Every row gives one point. Any point is a mix of the corners, with weights that add up to 1. It lies inside the corners' shape when no weight is negative. Is each point inside? If not, which corners have a negative weight?
In the rows, zero is written as 128.

Corners:
(1): [134 127]
(2): [183 102]
(3): [ 62 101]
Points:
[ 91 110] -> inside
[ 51 112] -> outside (2)
[116 128] -> outside (2)
[ 95 125] -> outside (2)
[168 120] -> outside (3)
[168 107] -> inside
[181 113] -> outside (3)
[172 105] -> inside

Corners:
(1): [ 54 172  96 196 108 145 141  59 165]
(2): [148 122  80 100 148 138 125 163 101]
(3): [159  71 183  78 161 124 147 150 111]
(4): [ 97 154 158  76 171 178  54  98  85]
(5): [100 215 122 151 108 104 185  86 169]
(6): [222  71 138  85 146 117  98 126  70]
(7): [130 125 113 170  81 176 162 168 136]
(8): [187 102 106 166 172 115 143 150  89]
(9): [ 50 155 139  91 138 113  50 175 136]
(10): [141 184  86 208 120 125 162 103 197]
Points:
[155 141 112 121 147 137 105 139 105] -> outside (1, 3)
[144 120 104 130 144 138 124 144 117] -> outside (5)
[132 124 130 106 142 140 111 134 102] -> outside (10)
[ 98 181  96 184  99 126 171 119 194] -> outside (4, 6, 8)
[129 152 124 150 130 125 144 108 142] -> outside (2)
[172  97 137  68 149 132  85 177  60] -> outside (1, 3, 10)
[190  79 152  44 149 121  85 158  64] -> outside (1, 8, 10)
[149 135  86 161 126 125 142 136 127] -> outside (3, 4)
[141 112 133 117 144 130 122 145 101] -> outside (10)

Corners:
(1): [150 109 105 151  83 111 139 198 130 146 134  78 119 141  39  80 160 152
  87  66]
(2): [ 87 186 121 175 171 149 166 129 134 161  86 128  64 156 131  91  81 110
  94 100]
(3): [ 92 164 172 109  73 104 176 121 126 127 179 131 149 187  87 121  87 156
  64  88]
(4): [171 132 178 129 139 116  93 169 128 232 130 147  88 100 146 156 113 107
  82  80]
(5): [136 162 182 175 107  69  47  79 120 177  95 147 135 132  85 118  96 144
  63  80]
(6): [154 105 143 144  96  53 139 209 223 137 122 132  17  97 127 144 101 114
  96  85]
(7): [105 212 136  77  65 182  62  79  45 110 123 116 116 155  80 116 159 159
 131  82]
(8): [ 29 125  82 142  87  88  72 159  84  65 135 119 168 178 157  43  92 106
 129 188]
(9): [103 113 106 124  98 202 156 111 177  88  86 154 195 132  93  87 106 190
  89 115]
(10): [124 166 169 180  89  68 187 162 183 172 175 147 111 132 131 116 148  92
 136 123]
(11): [164 156 141  47  92  56  84 151  54 105 136 182 162 180 196  69 141 121
 177 174]
(12): [154  99 111 151 143 116 118 183  57 138 142 137 100 193 165 130 120  97
 101 194]
(13): [159 104 146 105 181 100 112 122 110 123 102 118 119  46  84 161  86  78
  73 109]
(14): [124 153  99 188 178 194 220 131 165 172  67 133 178  72 140 125  95 212
 125 138]
(15): [ 75 124 112  81 146 108 126  74  27 109 118 127 160 218 161 135 116 129
 129  75]
(16): [153 119 126  79 118 127 209  65 120 153 122 108 150 130 152  50 160 162
 149  81]
(17): [165 195 104  98 126  56 120  90 146 227  82 132 107 157 155 149 115  63
 121 129]
(18): [177 138  89 120 132 117 169 151 137 218 138 162 125 115  77  60 138 169
 157 173]
(19): [186 146 112 160 169 109  53 164  11 104 165 127  74 143 184 204  29  87
 158  91]
(20): [157 149 148 146 139 126  99 155 137 153  94 100  79 147 149 172 109  95
 158 118]
(21): [150 153  94 176 212 112 167 153 160 138 158  75 109 101 154 126 103  97
 132 156]
Points:
[134 116 140 102 121 107  87 136 100 128 134 139 124 134 149 103 147 113
 135 155] -> outside (1, 2, 3, 14, 17, 19)
[141 140 125 141 123 107 133 147 129 149 126 119 117 132 116 112 119 130
 113 109] -> inside
[116 135 114 135 128 104 113 144 105 124 127 124 130 140 137 107 102 112
 119 139] -> inside
[128 148 136 123 114 122 138 123 134 139 119 121 131 133 123 102 127 134
 110 111] -> outside (15, 18, 19)
[139 138 130 139 119 115 130 145 123 150 129 132 122 137 118 115 115 130
 111 113] -> inside
[134 145 120 129 133 118 125 133 108 144 119 124 115 143 129 116 108 125
 116 113] -> outside (10)
[142 131 142 129 119  94 117 150 104 139 145 131 113 130 123 120 112 130
 108 108] -> outside (2, 9, 17, 20)

Corners:
(1): [171 187 139 171 137 115 131 141  92  99  88 112 172 137  60 124 117  21
 100  97]
(2): [ 26  66  72 120 131 137  77 155 139 124  93 137 149 215 134 171 155 123
  98 122]
(3): [ 91 106 145  50 105 109 144 108 114 154  90 115  76 204 108 161 133 138
 119 180]
(4): [172 143 138 164 171 126 108 102 129 140 148 118 214 145  46  52 119  19
 173 150]
(5): [165 185  97 145  74 174 150  73  63 212 237 157  63 154 183  90  99 202
 112 162]
(6): [107 162 184 197 141 126  59  85 139  50  98 103 241 136  98 109 156  90
 100 124]
(7): [110  91  97 121 130 162  87 107 115 187 130 120  78 140  94 182 155 171
  63 120]
(8): [ 64  97 170  62 107 141  68 201 168 141  76 193 147 119 138 125 167 129
 120 122]
(9): [138 171 171 146 172  94  61 166 134  44 124 155 197 143  86 119 156  86
 147 126]
(10): [ 84 185 142 149 146 129 163 104 121 130 215 137  56 122 174  57  98 184
 136 103]
(11): [139  84 174 179 124 163 147  98  53 155 200 154  45 179 173  90  68 172
 110 146]
(12): [190 162 115 163 171 130  83  72  69 139 158 151 117 139 195  88 119  63
 134 131]
(13): [162 117 129 156 160 171 162  78 122  96 151 109 187 138  78 146 102  81
 143 111]
(14): [ 64  75  94  90  93 133  91 174 163 148 117 109 143 139 108 202 199 124
  97 196]
(15): [112 160 140 114 153 208 115 108  60 181 202 125  51 170 183 130  51 137
 102 145]
(16): [ 54  68 160 118 129  72  61 193 160 185 100 151 124 167 172 189 145 207
 114 144]
(17): [169 169 121 185 118 128 128 142 162  96  93  71 170 166 109  92 177  79
  99 141]
(18): [167 100 129 160 118 140 119 101 116 137 172 150  95 151 180  97  84 148
  34 161]
(19): [145  93  85 129 183 167 207 117  33 155 135 115 126 132 183  82 117 155
  51 153]
(20): [154 166 127 144 117 144  96 117 129  58  89  68 220 132  53  85  79  53
 145 106]
(21): [ 93  88  86 142 123 158 130 141 161 140  85 119 137 155  64 172 143 137
 133 165]
Points:
[108 120 129 137 141 135  95 122 107 153 131 130 106 160 162 122 138 122
  86 136] -> outside (5, 9, 13, 20, 21)
[133 139 138 146 137 142 117 114 104 127 137 128 134 152 127 110 112 119
 113 131] -> outside (14)
[129 135 130 142 134 147 121 125 121 129 133 119 134 152 124 120 128 116
 110 136] -> inside
[130 168 149 121 122 149 120 117  65 156 164 137  88 140 157 115  97 142
 107 131] -> outside (2, 4, 13, 17, 18, 21)
[109 116 119 131 126 152 116 131 124 146 112 109 147 164  95 141 130 112
 116 144] -> outside (9, 10, 12, 18)
[121 116 104 155 126 153 108 121 108 148 130 115 130 163 128 133 118 121
  93 147] -> outside (3, 8, 9, 10, 13)
[116 139 134 135 130 131 118 132 113 132 135 131 123 151 136 109 122 122
 115 140] -> outside (7, 13)
[116 138 133 133 133 136 121 129 115 117 129 129 135 153 129 127 129 124
 121 135] -> outside (4, 7, 18)
[108 125 131 141 112 134  99 122 124 153 137 131 111 163 140 126 125 139
 109 146] -> outside (9, 13, 19)
